Rows are points. Two turns around zero, p and q, are shown by what they do to some points. Where does a point land after both, in the order given? Backwards means that the second turn is done in reverse. Each puzzle has new turns, and all numbers are rounded.

Turn p:
[-0.19  0.15  0.05] -> [-0.10  0.09 -0.20]
[-0.30 -0.01 -0.16] -> [-0.21  0.27 -0.01]
[-0.23 -0.33  0.12] -> [0.21 0.36 0.06]
[ 0.35  0.25 -0.10] -> [-0.11 -0.43  0.03]
[ 0.31 -0.36  0.28] -> [ 0.51 -0.10  0.18]
[ 0.06  0.29 -0.18] -> [-0.28 -0.19 -0.06]
Turn q:
[-0.22  0.36  0.11] -> [0.24 0.35 0.10]
[ 0.04 -0.47  0.18] -> [-0.39 -0.09 -0.30]
[ 0.25 -0.14  0.02] -> [-0.22 -0.16  0.08]
[ 0.07  0.18 -0.56] -> [ 0.42 -0.38  0.17]
[-0.24  0.06  0.14] -> [ 0.07  0.25 -0.12]
[0.09 0.01 0.11] -> [-0.11  0.05  0.07]
Where do these land?
p, then q: [-0.31 -0.20  0.09] -> [0.18 0.09 0.32]
p, then q: [ 0.06  0.16 -0.07] -> [ 0.02 -0.03 -0.18]
p, then q backwards: [0.31 0.24 0.44] -> [-0.20 -0.24 -0.50]
q, then p: [-0.18  0.15 -0.21] -> [ 0.08 -0.27  0.14]
q, then p: [ 0.12 -0.34 -0.24] -> [0.06 0.28 0.33]

Turn p:
[-0.19 -0.14 -0.42 -0.34] -> [-0.15 -0.32  0.40  0.25]
[-0.06 -0.29 -0.13 -0.24] -> [-0.19  0.00  0.24  0.26]
[-0.28 -0.14 -0.07  0.26] -> [0.35 0.05 0.08 0.20]
[0.27 0.24 0.01 0.27] -> [ 0.13  0.09 -0.08 -0.42]
[-0.22  0.30  0.30  0.13] -> [ 0.21 -0.11 -0.43  0.00]
[ 0.20  0.14  0.25 -0.33] -> [-0.40 -0.04 -0.25 -0.08]
[ 0.27 -0.10  0.06  0.25] -> [ 0.06  0.32  0.04 -0.20]
Turn q:
[ 0.28 -0.04  0.06 -0.15] -> [-0.07 -0.26 -0.01 -0.19]
[-0.60  0.16  0.35  0.32] -> [ 0.26  0.20 -0.04  0.71]
[-0.34  0.18 -0.02 -0.49] -> [-0.53  0.08 -0.19  0.26]
[ 0.24 -0.30 -0.10  0.06] -> [ 0.16 -0.04 -0.10 -0.35]
[ 0.14  0.00 -0.09 -0.09] -> [-0.09 -0.05  0.03 -0.15]
[ 0.24  0.10 -0.05  0.31] -> [ 0.23 -0.04  0.31 -0.12]
[ 0.05 -0.10 -0.15  0.04] -> [ 0.04  0.10 -0.01 -0.16]
Where do these land?
p, then q backwards: [-0.06  0.11  0.00 -0.37] -> [ 0.06  0.12  0.18 -0.32]
q, then p: [ 0.15  0.28  0.00 -0.19] -> [ 0.09  0.08 -0.13  0.33]
q, then p: [-0.19 -0.05  0.12  0.25] -> [ 0.06  0.12  0.02 -0.31]
q, then p: [-0.05 -0.40  0.37  0.34] -> [-0.17  0.24  0.38 -0.43]
q, then p: [ 0.14  0.07 -0.48 -0.03] -> [-0.20 -0.30 -0.33  0.13]

Turn p:
[-0.11  0.03  0.33  0.09  0.06  0.22] -> [-0.15 -0.34  0.01 -0.19 -0.02  0.06]
[-0.14 -0.21  0.19 -0.12 -0.18 -0.31] -> [ 0.18 -0.14  0.02  0.25  0.28  0.22]
[0.05 0.40 0.29 0.27 0.17 0.06] -> [ 0.12 -0.31  0.02 -0.28 -0.40  0.01]
[-0.12 -0.42  0.13 -0.54  0.12 -0.41] -> [-0.04 -0.02 -0.33  0.58  0.29  0.38]
[-0.01  0.27 -0.41  0.06 -0.15  0.25] -> [ 0.02  0.39  0.05 -0.37 -0.02 -0.20]
[ 0.44  0.09 -0.22  0.11 -0.07  0.22] -> [-0.01  0.14  0.01 -0.06 -0.14 -0.52]
[-0.12 -0.16 -0.31  0.13  0.04 -0.04] -> [-0.11  0.28  0.23  0.08  0.01  0.06]
Turn q:
[ 0.23 -0.26 -0.42 -0.06  0.03 -0.26] -> [-0.37  0.05 -0.19 -0.15 -0.05  0.41]
[ 0.26 -0.04  0.03  0.23  0.06  0.09] -> [-0.18 -0.07  0.17  0.09 -0.25 -0.02]
[-0.08  0.22 -0.25  0.05  0.00  0.33] -> [-0.13 -0.23 -0.21 -0.01  0.02 -0.33]
[-0.19  0.10 -0.03  0.15 -0.27  0.17] -> [ 0.13  0.01 -0.13 -0.17 -0.13 -0.30]
[-0.08  0.04  0.76 -0.05 -0.04  0.34] -> [ 0.46  0.20  0.33  0.46 -0.05 -0.36]
[ 0.06 -0.08  0.03 -0.23  0.02  0.05] -> [ 0.00  0.09 -0.10  0.19  0.08  0.08]
[ 0.00 -0.30 -0.28  0.04  0.25 -0.01] -> [-0.43  0.13  0.01 -0.08  0.13  0.08]
[-0.20  0.32  0.14 -0.12 -0.05 -0.72] -> [ 0.51 -0.18  0.12 -0.36  0.24  0.45]
Where do these land?
p, then q: [ 0.09  0.18  0.01  0.12 -0.20 -0.11] -> [ 0.02 -0.03  0.03  0.17 -0.14  0.24]
p, then q: [-0.51  0.42  0.09  0.25  0.05  0.52] -> [ 0.29  0.31 -0.47  0.45  0.42 -0.02]
q, then p backwards: [ 0.37  0.01 -0.01  0.13  0.13  0.02] -> [-0.03 -0.17  0.13  0.19  0.30 -0.03]
p, then q: [-0.16 -0.32  0.18  0.12 -0.20  0.14] -> [-0.06  0.22  0.32  0.10  0.25 -0.06]
q, then p: [ 0.37  0.08  0.00 -0.49  0.06 -0.34] -> [-0.50  0.04  0.23 -0.25 -0.09 -0.35]
q, then p: [ 0.11  0.09 -0.54  0.13  0.16 -0.12] -> [-0.35  0.19 -0.04  0.01  0.34  0.30]
p, then q: [-0.15 -0.27  0.05 -0.33 -0.02  0.17] -> [-0.25 -0.05  0.06 -0.13  0.34 -0.19]
p, then q: [-0.12 -0.19  0.22  0.07  0.02 -0.29] -> [-0.17  0.15  0.21  0.11 -0.20 -0.21]

Turn p:
[ 0.26 -0.44 -0.29  0.00 -0.41  0.26  0.11  0.12] -> [-0.06 -0.31  0.36  0.32 -0.24  0.36  0.08  0.27]
[ 0.07  0.18 -0.02 -0.20  0.06 -0.23  0.32  0.14] -> [ 0.23 -0.07  0.08 -0.01  0.40 -0.02 -0.18 -0.01]
[-0.30  0.09 -0.29  0.32 -0.09  0.63 -0.20 -0.04] -> [-0.60  0.08 -0.06  0.41 -0.17 -0.20  0.35  0.07]
[ 0.18  0.02  0.30  0.09  0.39  0.16 -0.06  0.01] -> [ 0.08 -0.07 -0.43 -0.21 -0.02 -0.11  0.12  0.21]
[ 0.02 -0.06  0.22  0.11  0.27 -0.35  0.05 -0.40] -> [ 0.01 -0.09 -0.14 -0.50 -0.10 -0.13 -0.29 -0.16]
[-0.22  0.30 -0.30 -0.30  0.15 -0.41 -0.22  0.13] -> [ 0.37  0.24  0.10  0.20  0.13 -0.35 -0.10 -0.42]
[-0.11 -0.35 -0.08 -0.24 -0.36  0.28 -0.03 -0.31] -> [-0.27  0.09  0.11  0.27 -0.37  0.32 -0.30  0.11]
[ 0.24  0.21  0.32  0.20 -0.10 -0.10 -0.04  0.01] -> [ 0.04  0.15  0.06 -0.40  0.10  0.02  0.18  0.18]
[-0.13  0.05  0.14  0.01  0.08 -0.24  0.06  0.35] -> [ 0.21  0.00 -0.09 -0.06  0.28  0.11  0.16 -0.25]
Turn q:
[ 0.05 -0.07 -0.41  0.41  0.09  0.28  0.25  0.09] -> [ 0.56  0.11 -0.06 -0.15 -0.10 -0.22 -0.27 -0.10]
[ 0.15  0.01  0.43 -0.30  0.09  0.20 -0.29 -0.13] -> [-0.27  0.22 -0.11  0.10  0.14  0.43  0.14  0.29]
[-0.13 -0.04  0.10  0.27 -0.20 -0.03  0.22 -0.04] -> [-0.03 -0.02 -0.07  0.09 -0.12 -0.37 -0.13  0.10]
[ 0.20  0.12  0.03 -0.18 -0.36 -0.24  0.04  0.10] -> [-0.03 -0.25  0.09  0.19  0.19 -0.14  0.34  0.06]
[-0.24  0.16 -0.16 -0.05 -0.30 -0.23  0.05 -0.06] -> [-0.08 -0.26  0.06  0.06 -0.25 -0.21  0.22 -0.13]
[-0.17 -0.08 -0.38  0.25  0.24  0.53  0.15  0.31] -> [ 0.55  0.23  0.15 -0.42 -0.24 -0.02 -0.29  0.06]
[ 0.00 -0.64  0.23 -0.13  0.45 -0.02  0.04  0.04] -> [-0.34  0.47  0.05 -0.33  0.38  0.04 -0.27 -0.11]
[ 0.16 -0.07  0.26 -0.30  0.33  0.22  0.10 -0.30] -> [-0.14  0.53  0.01  0.22  0.11  0.30 -0.01 -0.02]
[-0.04  0.37  0.10  0.00 -0.04 -0.44 -0.19  0.07] -> [-0.22 -0.52  0.10  0.21 -0.01  0.13 -0.01 -0.05]
[ 0.03  0.23 -0.19  0.03 -0.30 -0.27 -0.37 -0.08] -> [-0.01 -0.50 -0.23  0.04 -0.07  0.07  0.27 -0.11]
Where do these land?
q, then p: [ 0.15  0.48  0.27  0.12 -0.29 -0.04  0.34 -0.03] -> [-0.05 -0.30  0.14 -0.35  0.02  0.15  0.51 -0.15]
p, then q: [ 0.06 -0.02  0.07  0.09  0.06 -0.30  0.57 -0.27] -> [-0.37  0.21 -0.04 -0.37  0.13  0.40  0.09 -0.07]
p, then q: [-0.27 -0.18  0.34 -0.07 -0.12 -0.06 -0.17 -0.01] -> [ 0.24  0.12 -0.09  0.12 -0.33  0.12  0.24  0.03]
p, then q: [ 0.26  0.16 -0.30 -0.08  0.08 -0.25 -0.10  0.24] -> [-0.06 -0.02 -0.05  0.28  0.46 -0.06 -0.14 -0.01]
p, then q: [-0.21 -0.11 -0.29 -0.31  0.00 -0.01 -0.17  0.06] -> [ 0.10 -0.17 -0.42  0.17 -0.03 -0.08 -0.13  0.05]
q, then p: [ 0.26 -0.13  0.17  0.12  0.01  0.26 -0.01 -0.46] -> [-0.10 -0.06  0.24  0.17  0.14 -0.49  0.21  0.01]
p, then q: [ 0.12 -0.25 -0.13  0.17 -0.04  0.24 -0.49  0.44] -> [ 0.33  0.12  0.04  0.27  0.04 -0.63 -0.02  0.13]
q, then p backwards: [ 0.01  0.15  0.26 -0.10  0.25 -0.03  0.06  0.43] -> [ 0.22  0.03 -0.11 -0.08 -0.39 -0.04  0.35 -0.09]
p, then q: [ 0.05  0.08 -0.36 -0.06 -0.37  0.20  0.32 -0.23] -> [-0.35 -0.15 -0.03 -0.22 -0.08  0.05 -0.36  0.37]
q, then p: [-0.44 -0.18 -0.02  0.13  0.42 -0.01 -0.34 -0.19] -> [-0.18  0.48  0.07  0.43 -0.28 -0.02 -0.18 -0.03]

Turn p:
[-0.03  0.13 -0.25  0.01 -0.55  0.33 -0.22  0.30] -> [-0.33 -0.16 -0.28 -0.21  0.31 -0.23  0.30  0.36]
[ 0.04  0.16  0.53  0.14 -0.45 -0.03 -0.02 -0.07] -> [-0.13 -0.07 -0.33  0.05  0.09 -0.39 -0.49  0.02]
[ 0.05  0.20 -0.19 -0.10  0.32 -0.13  0.19  0.12] -> [ 0.34  0.17 -0.05 -0.05 -0.09  0.16  0.24 -0.13]
[-0.09 -0.14 -0.34  0.08 -0.04 -0.19  0.20 -0.28] -> [ 0.02 -0.24  0.14  0.06  0.22  0.25  0.09 -0.33]
[-0.22  0.13 -0.20  0.15  0.27 -0.21 -0.09 -0.03] -> [-0.08  0.27  0.02 -0.10  0.00  0.26  0.12 -0.29]
[ 0.16 -0.06  0.16  0.06  0.17  0.16 -0.03 -0.33] -> [ 0.12  0.08  0.35  0.02  0.07 -0.08 -0.26  0.03]
[ 0.29 -0.07 -0.01  0.20  0.39 -0.13 -0.12  0.36] -> [ 0.11  0.11  0.09 -0.42 -0.47  0.07  0.07 -0.01]
[-0.22 -0.39 -0.12  0.05  0.24  0.38  0.27 -0.16] -> [-0.04 -0.09  0.55  0.30 -0.03 -0.14  0.28 -0.12]
[ 0.01  0.05  0.41 -0.59 -0.35 -0.18 -0.18  0.10] -> [-0.01 -0.06 -0.49  0.35 -0.08  0.10 -0.33  0.47]
Turn q:
[-0.14  0.25  0.40  0.12  0.30  0.20 -0.21 -0.22] -> [-0.11  0.15  0.15 -0.32 -0.37  0.11  0.41 -0.06]
[-0.14 -0.31 -0.27  0.20 -0.25  0.04  0.06 -0.09] -> [-0.09  0.18  0.01 -0.09  0.42 -0.14 -0.23  0.08]
[ 0.06 -0.30  0.04  0.42 -0.12  0.03  0.10  0.20] -> [ 0.20  0.38  0.20  0.12  0.17 -0.15 -0.12  0.18]
[-0.13 -0.37  0.09  0.12  0.30  0.36  0.22  0.15] -> [ 0.06  0.23  0.34 -0.08  0.08  0.40 -0.09  0.33]
[ 0.13 -0.53 -0.05 -0.03 -0.36 -0.14  0.23  0.00] -> [ 0.15 -0.11  0.30  0.10  0.41 -0.23 -0.39  0.03]
[ 0.41  0.34 -0.31 -0.28 -0.06 -0.31 -0.14 -0.16] -> [-0.29 -0.40 -0.31  0.38 -0.13 -0.24  0.03 -0.20]
[-0.12  0.15  0.25  0.05  0.02  0.39 -0.29  0.11] -> [ 0.09  0.24  0.04 -0.12 -0.01  0.25  0.42 -0.18]
[ 0.07  0.48 -0.10 -0.24 -0.10 -0.21  0.14 -0.07] -> [-0.07 -0.23 -0.35  0.07 -0.29 -0.05 -0.15 -0.30]
[-0.14  0.28 -0.05 -0.37  0.27 -0.36 -0.13  0.07] -> [ 0.06 -0.45 -0.38 -0.07 -0.27  0.04  0.14  0.12]
Where do these land?
p, then q: [-0.12  0.22  0.21 -0.17  0.38  0.04  0.44  0.47] -> [-0.11  0.15 -0.16  0.35 -0.10 -0.43 -0.46 -0.34]
q, then p: [-0.08  0.19  0.18 -0.38  0.12 -0.13  0.05 -0.11] -> [-0.12 -0.39  0.15  0.19  0.07  0.03 -0.03  0.19]
p, then q backwards: [-0.08 -0.16 -0.07  0.00 -0.29  0.18 -0.11  0.28] -> [ 0.02  0.00 -0.18 -0.03  0.25 -0.18 -0.25 -0.23]
p, then q: [ 0.12  0.17 -0.28  0.14  0.35  0.12 -0.36 -0.25] -> [ 0.08 -0.16  0.05 -0.05 -0.40  0.40  0.22 -0.26]
p, then q: [-0.17  0.22  0.20 -0.04 -0.27  0.01  0.38 -0.24] -> [-0.33  0.08 -0.02  0.08 -0.11 -0.34  0.08  0.38]
q, then p: [-0.32 -0.31  0.01 -0.21 -0.27  0.13  0.01  0.00] -> [ 0.23  0.21  0.31  0.10 -0.18  0.16 -0.04  0.26]
p, then q backwards: [-0.13 -0.51  0.13  0.21  0.08 -0.23 -0.06 -0.26] -> [ 0.32  0.04  0.08 -0.27  0.04  0.18  0.39 -0.32]
p, then q: [ 0.37 -0.04 -0.39  0.02  0.27  0.03 -0.10 -0.07] -> [ 0.13 -0.21  0.33  0.16 -0.12  0.35  0.02 -0.23]
p, then q: [ 0.29  0.05  0.42  0.11 -0.25  0.13  0.00  0.44] -> [ 0.25 -0.34 -0.36  0.19  0.31 -0.31 -0.09  0.07]
q, then p: [ 0.11  0.16 -0.41  0.32 -0.10 -0.29 -0.25 -0.25] -> [-0.14  0.06 -0.26 -0.01  0.01  0.40  0.22 -0.48]
